Rows are points. Each copy is the shape, with its points in the same order, stretched, turned, moved and blurred by noise. Some copies are also mirrored. Which?
In the rows, zero is written as 128.

Shape (7 x 3)
[[178 159 185]
 [142  89 168]
 [ 83 120 139]
 [114  93 120]
 [ 90 162 143]
 [131 105 100]
 [131  87  90]]
Copy 1 (7 x 3)
[[218 138 127]
 [148 135 156]
 [ 93  94 103]
 [ 95 130 110]
 [116  89  80]
 [ 98 143 104]
 [ 84 145 110]]
Copy 1 is: mirrored
Copy 2 (7 x 3)
[[132  63 134]
 [ 94 111 126]
 [120 142 168]
 [114 149 135]
 [143 120 179]
 [135 150 123]
 [129 160 114]]
Copy 2 is: only turned

Shape (7 x 4)
[[167  95 122 129]
 [120 101 163 116]
 [141 129 111 151]
 [137 167 152 114]
 [101  93 118 115]
 [136 197 142 181]
 [181 132 120 118]]
Copy 1 (7 x 4)
[[121 102  80 136]
 [141  92 132 153]
 [115 143 106 123]
 [170 139 140 158]
 [130  94 144 102]
 [113 199 124 156]
 [157 127  74 138]]
Copy 1 is: only turned
Copy 2 (7 x 4)
[[159 141  76 164]
 [122 161 110 162]
 [126  98  89 137]
 [113 159 106  84]
 [151 111 139 182]
 [ 55  98  83  54]
 [158 149  75 127]]
Copy 2 is: only turned
Copy 3 (7 x 4)
[[145 155 157 128]
 [123 160 138 155]
 [129 150 122 110]
 [ 81 148 144 124]
 [138 122 123 158]
 [ 73 171 116  84]
 [129 146 161 112]]
Copy 3 is: only turned
Copy 4 (7 x 4)
[[176 153 162 185]
 [108 160 142 137]
 [165 152 139 127]
 [102  88 125 122]
 [127 190 114 146]
 [143 105 139  59]
 [163 109 157 183]]
Copy 4 is: only turned

Shape (9 x 4)
[[100 111 141 159]
 [138 141 130 166]
 [ 82 159 155 151]
 [126 107  89  56]
 [180 143 150 169]
 [176 128 132 160]
 [148 107  64  92]
 [131 110 104  79]
 [110 118 165 151]]
Copy 1 (9 x 4)
[[153 114  96 148]
 [132 116 108 119]
 [120  98  93 159]
 [118 139 220 152]
 [119 136 104  99]
 [129 136 120 101]
 [132 129 209 125]
 [123 139 193 147]
 [140 126  91 149]]
Copy 1 is: only turned
Copy 2 (9 x 4)
[[150 110 106 130]
 [158 105 137 127]
 [126  78 116 138]
 [ 74 163 154 106]
 [167  98 149  96]
 [169 122 150 101]
 [111 170 165 120]
 [100 154 151 111]
 [143 108 112 110]]
Copy 2 is: only turned
Copy 3 (9 x 4)
[[157 142 118 159]
 [153 160 142 111]
 [142 185  91 148]
 [ 71  73 132 117]
 [182 147 154  81]
 [174 139 161  91]
 [ 94  87 168  99]
 [104 102 127 120]
 [163 153 104 148]]
Copy 3 is: mirrored

Shape (9 x 6)
[[125  98 111  88 147  94]
 [ 93 145 116 146 115 128]
 [136 144 106  93 126 117]
 [112  99  98 113 115 177]
 [ 91  86 145  94 143 159]
 [102 128 127 159  64 162]
 [ 71 109 125 156 140 107]
 [178 152 100 135 140 112]
 [ 94  95  87 119 123 110]]
Copy 1 (9 x 6)
[[133 207 138 119 159 163]
 [161  99 102  93 132 160]
 [130 160 157  87 146 166]
 [166 149 144 151 180 104]
 [118 159 141 202 188 149]
 [187  58 103 141 111 109]
 [164 127  70 115 141 166]
 [119 150 147  43 117 119]
 [191 176 104 108 161 146]]
Copy 1 is: mirrored
Copy 2 (9 x 6)
[[101 152 101  78 115 158]
 [152  98 125 118 116 143]
 [133 158 135  73 132 141]
 [150 118 114 111 213 179]
 [142 114  97 128 190 120]
 [201 107 119 141 158 151]
 [120  62 100 131  94 151]
 [119 156 158  96  87 166]
 [117 108  92  86 132 189]]
Copy 2 is: only turned
Copy 3 (9 x 6)
[[105 110 119 105 123 164]
 [130 145 104 145 139 151]
 [118 101 113 133 123 136]
 [ 81 146 143 149 136 130]
 [103 152 155 123 107 154]
 [130 146 136 169 174 135]
 [123 164 101 118 139 180]
 [129 112 102 109 143 114]
 [ 87 135 108 130 144 170]]
Copy 3 is: mirrored

Shape (11 x 6)
[[142 117 111 114 107 146]
 [142 162 132 108  80 157]
 [104 115  98 174 188 121]
 [111 124 133 160 172 116]
 [186 158 156 146 133 149]
 [132  94 109 144 137 141]
 [146 150 179 126 129 170]
 [148 156 146 106 129 142]
 [121 169 143 136 151 192]
 [132 137 113 135 171 149]
 [102 129 102 178 154 128]]
Copy 1 (11 x 6)
[[140 148 128 155 162 134]
 [169 111 157 136 157  84]
 [ 54 125 128 177 113 177]
 [ 91 136 128 152 103 146]
 [102 169 123 132 135  71]
 [106 154 113 180 139 151]
 [156 160 152 144 119  78]
 [139 152 156 118 143  98]
 [124 122 202 173 127 110]
 [ 90 150 159 155 139 141]
 [ 81 106 130 176 114 156]]
Copy 1 is: mirrored
Copy 2 (11 x 6)
[[172 130 134 145 133 131]
 [153 117 190 116 153 147]
 [112 190  62 150 138 115]
 [ 95 167  90 122 145 100]
 [137 177 151  61 145 117]
 [170 164 101 160 141 103]
 [104 169 180  82 135  99]
 [120 131 172  96 134 132]
 [101 196 161 114 130 136]
 [113 176 111 123 115 132]
 [116 182  82 140 158 118]]
Copy 2 is: mirrored
Copy 3 (11 x 6)
[[141 145 144 134 105 140]
 [176 124 126 149  73 122]
 [ 34 150 100 113 150 144]
 [ 65 117 126 127 139 141]
 [105 125 185 169  68 161]
 [103 148 134 132 133 159]
 [147 119 159 201  96 143]
 [124 124 162 156  89 117]
 [111 164 108 202  99 138]
 [ 69 165 134 145 118 138]
 [ 72 133  81 112 130 146]]
Copy 3 is: mirrored

Shape (13 x 8)
[[109 128 173 122 127 140 200 105]
 [117 147  99 132  86 114 110 174]
 [123  74 114 123 122 138 138 106]
 [107 137 178 159 129 158 165  65]
 [116 126 133 135 112 135 109 151]
 [ 93 174  83 113 141 119 121 177]
 [126 148  65 101 114 145  99 151]
 [107 144 192 129 118 159 158 111]
 [145 110 120 163 118 135 149 114]
 [138 137 127 121 121 145 127 152]
 [132 136 126 144 136 152 123 189]
 [146  76 142 152 144 107 101 108]
 [ 88 121 108 148 111 154 113 155]]
Copy 1 (13 x 8)
[[125 138  71 116 112  92 111 185]
 [ 97 109 135 129 113 141 168  83]
 [157  87  79 107 157  75 127 125]
 [177 196  72 128 109 114 149 175]
 [126 123 132 141 118 105 158 115]
 [132 102 155  97  78 152 141  83]
 [151 117 148  77 120 114 121  66]
 [135 178  99 146  95  82 132 175]
 [141 133  97 105 156 133 159 145]
 [119 135 142 113 122 108 125 132]
 [111 123 160 113 111 113 164 140]
 [142 102 124 153 171 116 139 155]
 [153 117 110 124 102  93 194  91]]
Copy 1 is: mirrored
Copy 2 (13 x 8)
[[169 115 223 120  93 170 146 167]
 [ 84 102  61 160 114 147 137 129]
 [161  99 121 104 149 143  98 100]
 [194 129 189 134  74 107 144 163]
 [132 123  99 164 115 132 105 136]
 [ 41 100  86 142 127 155 117 200]
 [ 53 101  60  97 131 147  84 130]
 [169 135 200 156  70 138 115 166]
 [180 136 112 111 121 140 159 117]
 [123 142 123 129 115 156 107 136]
 [141 167  92 147 119 169 107 174]
 [187 138 124 166 165 100 114  81]
 [131 105  55 146 111 137  97 169]]
Copy 2 is: mirrored

Shape (12 x 8)
[[116 138 104 105 120 157 132  60]
 [139 132 112 136  90  92 145  99]
 [143 117  82 150 180 144 136 151]
 [161 135 185  94 125 149  88 157]
 [134 150 126 140 102 126 141 123]
 [143 129 109 156 152  95 121  95]
 [ 87 157 145 109 117  77  91 141]
 [146 166 145 139 148 165 148  95]
 [153 220 132  92  43 101 114  99]
 [ 78 188 126  89 122 135 155 117]
 [ 96 160 116 119  97 159 102  85]
 [144 135 123 119 146  94 114 150]]
Copy 1 (12 x 8)
[[120 115 140  96 188 185 152 150]
 [149 122 120 108 114 154 179 125]
 [ 65 135  72 151 150 107 137 102]
 [170 136 162  71 150 130  47 124]
 [152 142 122 117 138 143 150 116]
 [100 134  86 119 109 164 150 128]
 [195 114 113 125 122 179  79 131]
 [105 161 123  90 165 161 128  99]
 [247 133 126  56 158 164 145 153]
 [172 114 111 118 188 186 126  90]
 [159 139 150 113 193 186 126 163]
 [137 117  86 117 118 131 105 116]]
Copy 1 is: mirrored
Copy 2 (12 x 8)
[[106 105 144 107 108 145 137  84]
 [149 143 139 114 151 152 115  86]
 [101 153 154 112  82 124  88 131]
 [ 92 160 134 169 153 112 173 136]
 [135 143 119 130 130 145 128 107]
 [ 96 149 155 107 144 122 104  80]
 [124 115 137 178 164 112 104 104]
 [ 84 150 118 124 106 139 126  90]
 [161 142 114 178 140 157 168  45]
 [119  76 111 172 106 161 105  93]
 [125  98 122 130 120 119 154  86]
 [118 156 152 150 132 132 105 111]]
Copy 2 is: mirrored

Shape (14 x 9)
[[146 192  69 109 151 125 126 104 129]
 [132 104 138 138 143 151 140 105 146]
 [132 154 152 133  32 133 156 161 144]
 [146 103 127 133 130 147  52 182 126]
 [ 40 116 147 106 138 154 114 118 127]
 [116 118 128 113 144  89 143 131 104]
 [114 105 128 133 138 142 158 125 132]
 [144 113 124 130 133  66 166 155 133]
 [144 100  63 119 141 134 160 103 140]
 [151 126 147 121 127 143 157 105  72]
 [135 117 153 108  53 150 165 118 139]
 [127 102 119 198 138 152 156 160 129]
 [134 108 152  99 124 151 161 131 112]
 [111 126 111 134 120 129 126 106 132]]
Copy 1 (14 x 9)
[[145 120  53 114  91  60  99 162 133]
 [169 130 182 135 130 133 129 167 105]
 [ 51 207  90 141  81 199 178 170 103]
 [161 102 115 143 128 200 119 117 194]
 [132 116 165 213 200 104 197 118 115]
 [123 114 118 111 163 103 146 142 156]
 [155 134 155 135 157 135 149 163 116]
 [121 155 111  79 147 131 133 158 172]
 [191 135 112  91 120 116 148 174 142]
 [122  93 135 105 119 122 124 193  95]
 [ 84 179 146 136  75 176 197 196 100]
 [188 145 133 116 182 183 100 138  93]
 [116 128 158 143 123 138 163 203 129]
 [151 132 123 127 135 119 145 130 110]]
Copy 1 is: mirrored
Copy 2 (14 x 9)
[[116 139 108 143  49  66 149 109 157]
 [149 136 169 135 125 134 111 110 111]
 [106 164  93 185 128 191 108 126 119]
 [138 159 105 125 127  95 153 153  47]
 [122  99 123  86 112 158  79 151 104]
 [111 141 114 109 138 102 122 113 142]
 [141 146 166 123 140 141 101 127 129]
 [124 170 118 135 161 100 101  99 146]
 [112 161 179 142 120  91 121 135 131]
 [114 141 150 123 119 131 174 112 158]
 [ 87 152 130 164 122 184 116 118 111]
 [201 167 195 145 178 153  98 158 134]
 [110 157 147 111 126 146 135 115 124]
 [123 123 135 143 112 122 113 131 122]]
Copy 2 is: only turned
